Every row gives one point. The window is the flat piece filled in between its corners: a triangle in 3 columns, a solid with four corners in 4, and so on. A path goes straight from each point to the next, and from the last back to the first. List the points from which the path goes on through the window.
(in the rows, 128 means zero)

Window (4 x 4)
[[112  97 194 161]
 [129 138  80 200]
 [111 169 168 127]
 [147  85 107  39]]
Path:
(1): [152 116 182 103]
(2): [159  88 165  63]
(3): [ 64  75 139  54]
(4): [ 90 101 122  78]
(5): [168 118 130  70]
(6): [185 142 141 190]
(7): [ 80  74 152 154]
(8): [108  83 106 133]
(9): [166 127 134 122]
(10): [146  95 177  85]
(11): [109  83 168  75]
(12): [ 89  64 169  74]
Through the window after points: 4

Window (6 x 6)
[[132 183 130 121 107 109]
 [139 160 149  93 131 184]
 [ 62 157 172 146  82 121]
 [166 178 176 144 136 153]
 [ 77  51 128 144 179 124]
 [179  28  48 224  89 151]]
Path:
(1): [106  49 143  84  92  99]
(2): [106 146  99 200 141 183]
(3): [133 106  98 231 162 150]
(4): [165  88 125 129  89 143]
(5): [135  33 163 148 111  94]
(6): [100  89  62 173 150 166]
(7): [134 141  93 164 109 134]
(8): [161  86 151 139  98 115]
(9): [152  81 159 170  73 125]
(10): [109 152  60 171 159 167]
(11): [139 195 131 131 170 178]
(12): [112  90 162  87  55 123]
Through the window after points: 3, 7, 9, 11

Window (8 x 8)
[[ 61 119 109  66 161 163  77 165]
 [194  89 134  67  97 151 155 165]
 [105  61 133  83 186  78 147 104]
 [ 86 127  62 112  94 113 180 180]
 [177 181  89  90 110 133 143 198]
 [123 149 167 106 123 160 156 131]
 [  7 130 199 163 126  85  89 138]
 [116 170 132 181 123 156  65 130]]
Path:
(1): [124 135 132  79 100 128 146 146]
(2): [111 148  88  99  99 107 109 102]
(3): [109 114 116 121 147 151 129 214]
(4): [144 135 126 124 138 125 149 208]
(5): [123 167  92  96  99 140 131 144]
(6): [100 161 125  67  74 152  92 154]
(7): [108 135 129 124 160 154 123 178]
(8): [122 104 141 106 167 136 148 182]
(9): [120 125 157  93 122 125 110 109]
(10): [108 116 107  74 107 118 133 147]
(11): [118 121 135 110 144 133 168 188]
(12): [113 103 139 125 136 148 173 217]
(13): [104 119 134  73 101 110 134 121]
(14): [108 125 110  77 120 101 143 146]
(15): [111  55 118 113 173 171 184 184]
(16): [122 125 127 119 169 137 152 204]
Through the window after points: 4

Window (9 x 9)
[[133 104  94 147 128 137 176 161 139]
 [123 178 185  97  92 169 109 135 158]
 [165 114 165  64 108 112 128  94 183]
 [ 74 102 154  80  39 124 200  82 135]
 [138 126 122 153 184 156 149  89 138]
 [  7 165 168  61  72 130 143 142 157]
 [161  77 130 136 124 139  98  87 151]
 [193 123 116 102 126 113 102  73 120]
 [143  77 143 169 131  87 182 138 110]]
Path:
(1): [130 111 119 180  98 122 118  95 172]
(2): [109  74 128 167  96  86 147  81 212]
(3): [158 114 139  76 122 139 150 117  86]
(4): [192  71 171  72  86 178 139  75  93]
(5): [118 144 101 166 146  89 122 116 183]
(6): [134 117 112 153 116 113 181  60 164]
(7): [163  75 164 102 124 136 111 142 117]
(8): [144  66 172 123 121 145 142 162 104]
(9): [116 148  91 100 105  73 165  37 184]
(10): [125 144 143 154  28  93 153  68 141]
(11): [101 126 149  84 135 133 146 137 135]
(12): [107 129 135  91 111 169 132 148 104]
(13): [126 138 170 113  96  64 186  84 234]
(14): [128 135 141 190 129  95 141 117 190]
(15): [135 105 136  59 122 155 147 107 126]
(16): [152 103 124  87 172 152 172 136 107]
Through the window after points: 14, 16
